Every row gives one point. The points of each table are mixes of a few directions, plus a little noise. How many directions does each table use, and how many do they share? Where both have some left over, give the other angles between the two spaces (their principal angles), to ten degrees, smallest first.

First, 5 rows:
[[-1.7 -1.6]
 [ 1.5  1.4]
 [-2.1 -2.0]
 [-2.3 -2.2]
 [ 4.6  4.4]]
Second, 6 rows:
[[-2.0  0.6]
 [-1.0  0.3]
 [ 5.3 -1.5]
 [ 4.4 -1.3]
 [-2.5  0.7]
 [-4.1  1.2]]
Directions: first 1, second 1, shared 0; angles 60

First, 7 rows:
[[-3.0 -2.4  1.9  1.4]
 [ 1.2 -6.8 -5.3  0.4]
 [ 0.0  1.9  1.5 -1.7]
 [ 4.3  2.5 -3.4 -1.5]
 [-1.5 -0.9  1.7 -1.4]
 [-0.9  1.4  1.1  3.0]
 [ 0.0  4.3  2.4 -0.2]]
Second:
[[-0.1 -4.6 -1.7 -2.4]
 [ 0.4  1.2  0.6 -1.9]
 [ 3.3  2.9 -1.9 -1.5]
 [-3.5 -0.1  4.8 -2.2]
 [ 1.9  0.8 -2.9  3.6]
 [-2.1  4.3  3.9  3.4]
 [ 0.3 -0.6 -1.6  3.6]
 [-0.3 -4.0 -1.1 -2.7]]
Directions: first 3, second 3, shared 3

First:
[[ 0.5  2.7 -5.0 -1.9 -0.5 -5.8  1.8  3.4]
 [-0.6 -0.5 -5.6 -5.6 -1.3 -7.3  3.0  4.3]
 [ 1.3  1.9  2.1  4.0 -0.5  1.3 -0.8 -3.3]
 [-1.4 -2.0 -0.9 -3.1  1.1  0.7  0.0  2.8]
 [-0.2 -2.0  3.5  1.2  0.0  3.5 -1.0 -2.8]
 [-1.9 -2.3 -1.8 -4.3  1.7  0.8  0.0  4.5]
 [ 1.6  3.8  1.4  5.2  0.2  1.6 -1.4 -2.4]
 [ 0.5 -0.6  1.3  0.8 -1.1 -0.3  0.3 -2.4]
 [ 1.2  0.6  3.7  4.3 -0.9  2.3 -0.9 -5.0]
 [-1.0 -1.6  1.3 -0.7  1.4  3.2 -1.1  0.9]]
Second, 9 rows:
[[-0.9 -1.1 -0.2  0.0  0.2  0.6 -0.7 -0.1]
 [ 4.7  5.7  0.9  0.4 -1.0 -3.4  3.6  0.4]
 [ 3.4  4.1  0.6  0.2 -0.7 -2.4  2.6  0.3]
 [ 0.7  0.8  0.1  0.1 -0.1 -0.5  0.5  0.0]
 [-6.3 -7.7 -1.2 -0.4  1.4  4.6 -4.9 -0.5]
 [-3.3 -4.1 -0.6 -0.3  0.7  2.4 -2.6 -0.3]
 [-4.9 -5.9 -0.9 -0.3  1.1  3.5 -3.8 -0.4]
 [ 3.7  4.5  0.7  0.3 -0.8 -2.6  2.9  0.3]
 [ 3.0  3.6  0.5  0.2 -0.7 -2.2  2.4  0.2]]
Directions: first 3, second 1, shared 0; angles 40

First:
[[-1.4  9.5  7.2 -7.4  0.2  0.9 -0.4 -6.2 -0.4  4.0 -2.5  3.1]
 [-0.6 -2.5 -6.0  2.8 -0.3 -0.2 -1.2  3.1 -2.0  1.4  3.8 -0.4]
 [ 0.5  2.2  8.4 -1.5 -0.8  5.8 -3.2 -1.8  0.9  1.3 -4.2 -2.5]
 [ 1.6 -3.9  0.4  1.7  0.5 -2.5  3.1  0.6  2.7 -5.3 -2.1 -0.7]
 [ 0.0 -0.7 -0.5  0.8 -0.2  0.7 -0.7  0.7 -0.3  0.3  0.4 -0.6]
 [-0.4  2.8  0.9 -2.6  0.5 -2.1  1.7 -2.3  0.3  0.1 -0.5  2.1]
 [ 0.6 -3.6 -3.2  2.4  0.3 -2.0  1.5  1.9  0.6 -2.5  0.8 -0.4]
 [-0.4 -1.6 -3.8  1.9 -0.2  0.3 -1.2  2.1 -1.4  1.2  2.5 -0.4]
 [ 0.0 -2.2 -3.4  1.9  0.0 -1.0  0.2  1.8 -0.5 -0.5  1.7 -0.2]]
Second:
[[-0.7 -0.8 -7.6  0.3  0.9 -6.1  3.5  0.8 -0.9 -1.0  3.9  3.2]
 [-1.9 -0.4 -9.5  2.1 -0.3 -0.6 -2.3  3.3 -4.3  4.7  6.9  1.2]
 [ 0.3 -2.3 -1.8  1.8  0.0 -0.3  0.1  1.5  0.1 -0.9  0.7 -0.7]
 [ 0.4  1.2  6.9 -0.1 -1.0  6.9 -4.5 -0.4  0.1  2.2 -3.0 -3.4]
 [ 1.2 -1.5  5.5  0.9 -0.5  3.7 -1.5  0.0  1.7 -1.4 -3.6 -3.0]
 [-1.1  4.1 -1.1 -3.2  0.5 -2.8  1.6 -2.4 -0.9  1.6  1.2  3.2]
 [-1.1  3.8  0.0 -2.4  0.0  0.0 -0.7 -1.5 -1.4  3.0  1.1  1.7]
 [ 0.9  0.2  5.2 -0.9  0.0  1.1  0.5 -1.5  2.0 -2.0 -3.6 -1.0]
 [ 1.0 -1.4  3.2  0.5  0.0  0.9  0.4 -0.2  1.7 -2.3 -2.6 -1.4]
 [ 1.0 -2.8 -0.8  1.1  0.5 -2.8  2.9  0.4  1.8 -3.9 -1.0  0.1]]
Directions: first 3, second 3, shared 3

First (8 x 18):
[[ -0.1  -4.2  -7.0   8.3 -11.7   0.0  -3.0  -2.1  -6.2   3.0   2.6  -0.2
  -10.7   3.4  -0.2  -5.1 -10.8   4.8]
 [  0.0   1.9   3.1  -3.7   5.1   0.0   1.3   0.9   2.7  -1.3  -1.2   0.1
    4.7  -1.5   0.1   2.3   4.7  -2.1]
 [  0.0   1.4   2.3  -2.7   3.9   0.0   1.0   0.7   2.0  -1.0  -0.9   0.1
    3.5  -1.1   0.1   1.7   3.6  -1.6]
 [  0.0   0.2   0.3  -0.4   0.5   0.0   0.1   0.1   0.3  -0.1  -0.1   0.0
    0.4  -0.2   0.0   0.2   0.5  -0.2]
 [  0.0   0.3   0.5  -0.6   0.8   0.0   0.2   0.1   0.4  -0.2  -0.2   0.0
    0.7  -0.3   0.0   0.3   0.7  -0.3]
 [  0.0  -0.7  -1.1   1.4  -1.9   0.0  -0.5  -0.3  -1.0   0.5   0.4   0.0
   -1.7   0.6   0.0  -0.8  -1.8   0.8]
 [  0.0  -0.6  -1.1   1.3  -1.8   0.0  -0.5  -0.4  -0.9   0.4   0.4   0.0
   -1.7   0.5   0.0  -0.8  -1.6   0.7]
 [  0.0   1.8   3.0  -3.6   5.0   0.0   1.3   0.9   2.7  -1.3  -1.1   0.1
    4.6  -1.5   0.1   2.2   4.7  -2.0]]
Second, 8 rows:
[[-4.0 -1.8  2.6 -3.1 -4.9 -1.5  2.0  0.2  2.0 -1.3 -1.0  0.8  2.8  0.8
  -5.0  0.1 -3.0 -0.5]
 [ 3.4  1.9 -4.0  0.5 -4.7 -1.5 -4.8  0.1 -1.6 -3.8 -5.3  3.7  1.6 -1.6
   7.5 -5.5  5.9 -3.8]
 [ 3.0  2.1  2.1  2.0 -1.7  1.3  1.1 -1.9 -1.5 -0.4  2.2  6.3  2.7 -1.0
   0.8  1.6 -0.4  2.2]
 [-3.9 -0.5  0.2 -0.8  1.0  0.1  0.9  0.6  2.0  0.0  1.4 -4.7 -0.7  1.3
  -2.3 -0.2 -1.8 -0.9]
 [ 1.6 -0.6 -3.9  2.1  3.3  0.0 -1.8  1.2 -1.8  0.8 -2.3  0.5 -2.9  0.6
   6.2  0.0  4.4 -0.4]
 [ 6.0 -0.9  0.5 -0.1  4.3  0.4 -0.4 -0.4 -2.5  3.6 -0.1  0.7 -2.7 -2.2
  -1.1  2.6  0.0  3.1]
 [-5.2 -2.9  2.4 -1.5  1.0 -0.2  3.9  0.8  1.8  1.8  1.5 -1.6 -0.3  2.4
  -5.2  3.7 -3.8  1.8]
 [-0.9  2.7  0.0  0.7  1.6  1.4 -0.9 -0.5  1.6 -0.8  3.5 -5.7 -0.5 -0.3
  -0.9 -2.2 -1.3 -1.5]]
Directions: first 1, second 5, shared 0; angles 90

First, 9 rows:
[[  2.1  -3.5   4.0   4.4   1.7  -0.6   0.5   0.5   1.5   0.3  -1.1   1.3
   -3.6   1.7  -4.0  -1.8   0.5   1.5  -0.1  -1.1  -1.1   1.0  -0.9  -0.1]
 [ -1.7  -6.5   3.7  -0.5  -2.6  -0.2   0.0  -0.9  -0.5  -0.4  -0.2   0.8
    2.8   0.6   3.1  -3.7   3.7  -1.3   2.3  -1.8   0.1  -2.7   0.1  -2.7]
 [ -0.6   3.3  -1.5   0.3  -1.7   0.4  -0.3  -2.5  -0.6   0.1  -0.4  -0.4
   -1.5  -1.7   2.2   3.2  -2.3   0.0  -1.7   2.9   3.0   1.9   1.5   2.0]
 [ -0.4   1.2  -0.8   2.0   0.1  -0.1  -0.5   0.0   0.8  -0.8  -0.3  -1.1
   -1.3   0.0  -1.8   3.1  -1.5  -0.9   0.9   2.3   0.5   1.2   1.8   1.7]
 [  2.8  -3.0   2.0   2.5   2.1  -1.9  -1.6   1.0  -2.7   2.4  -1.2   3.9
   -0.8   1.2   0.5  -1.8   2.1   0.9  -2.9  -1.7   2.1   0.5  -0.1  -3.9]
 [  1.4  -5.8   3.2   5.1   5.0  -4.3  -1.5   3.7  -3.1   1.8  -0.6   3.6
    1.6   4.1  -1.2   0.5   4.5  -2.8   0.9  -0.3   1.1  -0.1   2.2  -7.6]
 [  0.5   1.3  -2.3  -0.3  -0.3   1.0  -1.5   1.1   1.1  -0.8  -0.1  -1.1
   -0.6  -0.7  -2.6   1.2  -1.6   0.3   0.7   0.2  -0.6  -0.1   0.8   2.7]
 [ -5.9   9.4  -3.0 -10.4  -3.0   2.6   7.8  -4.6   1.7  -1.9   4.3  -5.7
    4.5  -2.8   7.5  -0.7  -1.8  -0.3   0.5   1.2  -3.6  -1.1  -5.1   2.0]
 [  1.9   3.6  -5.2  -3.1  -1.4   3.0  -2.8   1.6   1.8  -0.8  -0.3  -1.5
   -1.1  -2.4  -3.8   0.0  -3.4   2.6  -0.6  -1.6  -1.5  -0.7  -0.4   5.8]]
Second, 8 rows:
[[-1.1 -0.1  2.3 -0.6 -2.1  1.2 -1.3 -0.8  1.4 -1.0 -3.1 -1.9  0.9 -2.1
  -0.5 -1.2  1.8  1.9  1.2  1.0  0.3 -0.7  2.0  0.8]
 [-7.8  4.7  5.0 -5.3 -7.5  4.0 -1.6  0.0 -2.2 -1.4 -6.9 -5.1  4.4 -8.3
   3.6 -1.5  4.1 -0.5  4.7  5.0  2.6  2.3  4.3  3.7]
 [-1.7  0.8  2.1 -0.7  1.8  0.5  0.6  3.9 -0.8  1.2  1.0  0.4  0.3 -0.1
  -2.0 -1.0  2.8  0.7  0.8 -2.9 -1.4  0.4 -2.1 -1.7]
 [ 0.8  0.0 -3.2  3.7  2.2 -0.7  0.5 -1.0 -0.4  1.8  5.6 -0.5 -3.8  2.5
  -0.2  7.6 -1.5 -1.8 -2.9 -1.3  1.6  0.9 -1.5 -0.9]
 [ 7.0 -0.9 -4.6 -0.5  4.3 -0.8  0.6 -0.6 -0.6  2.4  2.4 -1.2 -1.9  2.7
  -1.9 -0.3 -1.2  0.1 -5.3 -4.0 -3.1 -0.9 -4.6 -1.1]
 [ 3.8 -4.1 -1.4  4.7  2.6 -2.2 -0.3 -1.9  3.8 -0.9  2.1  2.7 -2.6  4.4
  -2.4  1.1 -2.3  1.9 -1.6 -1.1 -0.3 -2.5  0.4 -1.7]
 [ 1.9  0.2 -2.3 -1.4  1.8 -1.3  1.5  1.1 -2.0  0.6  1.4  2.5  0.6  1.6
   1.0 -2.2 -2.1 -2.0 -0.7 -0.7 -1.4  0.6 -2.1 -0.3]
 [-2.9 -0.6  2.0  0.1 -3.0 -0.6 -0.1 -0.8  0.8 -2.7 -2.5  3.0  2.0 -0.7
   2.3 -2.5 -1.5 -0.4  3.8  3.9  1.7 -0.1  3.7  1.2]]
Directions: first 6, second 5, shared 1; angles 40, 50, 60, 80

First (8 x 32):
[[ 0.5 -0.5  1.6 -1.2  1.1  0.4 -0.1 -2.6  0.0 -0.5  1.9 -0.2  0.3 -1.8
   2.9 -0.7  0.6  0.3  1.7  0.4  3.5  2.2  0.2  1.4 -1.3  0.5  0.0 -1.3
  -0.2  0.9 -1.6 -0.5]
 [-5.5  8.1 -2.0  1.6 -3.7  2.6 -1.0  4.6 -2.0 -1.2 -1.3  2.1 -1.8  3.6
  -0.4 -2.2  2.3 -6.1 -9.4 -1.2 -6.6 -4.1 -0.4  3.7 -4.0 -1.5  1.6 -4.4
  -6.5  2.5 -2.4  3.3]
 [-3.4  1.8  0.8  2.8  1.2 -3.7  1.8 -0.8  0.2 -3.2  1.1 -2.2 -0.4  0.2
  -3.9 -0.3 -1.4  0.8  0.2 -2.1  1.9 -1.2  1.7 -4.8  3.9  3.5  0.7  2.1
   0.0 -1.2  2.0 -0.2]
 [ 4.4 -5.3  0.2 -2.7  1.0  1.8 -1.0 -3.1 -1.3  2.6  2.0 -0.3 -0.9 -2.4
   6.0 -0.2 -0.2 -0.1  0.8  1.2  2.5  0.1 -1.3  1.9 -0.6 -1.1  0.2 -0.1
   2.2 -2.3  0.6 -1.3]
 [ 0.4 -2.8 -0.5  0.0  1.3 -5.6  1.9  0.4  1.1  0.8 -0.7 -0.8  2.8 -1.5
  -2.4  4.4 -0.2  2.1  4.9 -1.0  3.4 -0.2  0.2 -3.5  3.0  2.0 -2.1  3.0
   2.0  1.5 -1.8 -1.8]
 [-4.2  7.2 -2.4  1.4 -3.9  2.4 -1.0  6.0 -0.5 -0.3 -3.3  2.7 -0.3  4.1
  -2.8 -0.7  2.1 -3.9 -6.6 -0.3 -7.7 -2.5 -0.5  3.2 -3.7 -2.3  0.4 -3.2
  -5.0  3.3 -2.4  3.0]
 [ 4.0 -5.0 -0.3 -0.7  0.9  0.4 -0.2 -1.4  0.1  1.8  0.0 -0.8 -0.5 -0.8
   0.8  0.6 -1.8  2.1  2.1  1.0  0.4  0.0 -0.6 -1.4  2.1 -0.7 -0.1  2.5
   3.7 -3.4  3.3 -1.3]
 [ 3.9 -3.5  2.5 -1.1  2.0  1.8 -0.4 -3.1  2.3 -0.1  0.3 -0.5  0.9 -1.3
  -0.2 -0.8 -1.5  5.0  6.2  2.1  2.7  5.6  0.6 -0.4  0.6 -0.5 -0.6  1.4
   3.7 -1.3  2.3 -1.2]]
Second, 11 rows:
[[ 2.0 -5.5 -3.7  2.1 -3.0  2.3 -7.5 -7.1  3.2 -0.6  2.0 -2.3  0.4  3.1
  -5.5  0.4 11.3  7.8 -8.3  0.4 -1.7 -3.4 -5.9 -1.8  4.2  1.5 -6.3 -0.2
   0.9  3.8 -6.0 -0.6]
 [-1.0  2.7  1.8 -1.1  1.5 -1.1  3.7  3.5 -1.6  0.3 -1.0  1.2 -0.2 -1.5
   2.7 -0.2 -5.6 -3.8  4.1 -0.2  0.9  1.7  2.9  0.9 -2.1 -0.7  3.1  0.1
  -0.4 -1.8  3.0  0.3]
 [-0.8  2.2  1.5 -0.9  1.3 -0.9  3.0  2.8 -1.3  0.3 -0.7  0.9 -0.2 -1.3
   2.2 -0.1 -4.6 -3.1  3.3 -0.2  0.7  1.4  2.4  0.7 -1.7 -0.6  2.5  0.1
  -0.4 -1.5  2.4  0.2]
 [-1.0  2.6  1.7 -1.0  1.4 -1.0  3.5  3.3 -1.4  0.2 -0.9  1.1 -0.2 -1.5
   2.5 -0.2 -5.2 -3.6  3.9 -0.2  0.8  1.6  2.7  0.8 -1.9 -0.7  2.9  0.1
  -0.5 -1.7  2.8  0.3]
 [ 0.5 -1.4 -0.9  0.5 -0.7  0.5 -1.9 -1.7  0.8 -0.1  0.5 -0.6  0.1  0.8
  -1.4  0.1  2.8  1.9 -2.1  0.1 -0.4 -0.9 -1.5 -0.5  1.1  0.4 -1.5  0.0
   0.2  0.9 -1.5 -0.1]
 [-1.0  2.7  1.8 -1.1  1.5 -1.1  3.7  3.6 -1.6  0.2 -1.0  1.1 -0.2 -1.5
   2.7 -0.2 -5.6 -3.8  4.1 -0.2  0.8  1.7  2.9  0.9 -2.0 -0.8  3.1  0.1
  -0.4 -1.8  3.0  0.3]
 [ 0.6 -1.4 -0.9  0.6 -0.8  0.6 -2.0 -1.9  0.8 -0.1  0.5 -0.6  0.1  0.8
  -1.5  0.1  2.9  2.0 -2.2  0.1 -0.4 -0.9 -1.6 -0.5  1.1  0.3 -1.6  0.0
   0.2  1.0 -1.6 -0.1]
 [ 2.3 -6.2 -4.2  2.5 -3.5  2.6 -8.5 -8.0  3.6 -0.7  2.3 -2.6  0.5  3.6
  -6.2  0.4 12.7  8.8 -9.4  0.5 -2.0 -3.9 -6.7 -2.1  4.8  1.7 -7.1 -0.2
   1.0  4.2 -6.8 -0.6]
 [ 0.1 -0.2 -0.2  0.1 -0.1  0.1 -0.3 -0.3  0.2  0.0  0.1 -0.1  0.0  0.1
  -0.3  0.0  0.5  0.3 -0.4  0.0  0.0 -0.2 -0.2 -0.1  0.2  0.0 -0.3  0.0
   0.0  0.2 -0.3  0.0]
 [-1.0  2.8  1.9 -1.1  1.6 -1.1  3.8  3.6 -1.6  0.3 -1.0  1.2 -0.3 -1.6
   2.8 -0.2 -5.8 -3.9  4.3 -0.3  0.9  1.8  3.0  0.9 -2.1 -0.8  3.3  0.1
  -0.4 -1.9  3.1  0.3]
 [-0.6  1.7  1.1 -0.7  1.0 -0.7  2.3  2.2 -1.0  0.2 -0.6  0.7 -0.1 -1.0
   1.7 -0.1 -3.5 -2.4  2.6 -0.1  0.5  1.1  1.8  0.6 -1.3 -0.5  1.9  0.0
  -0.3 -1.2  1.9  0.2]]
Directions: first 5, second 1, shared 0; angles 80
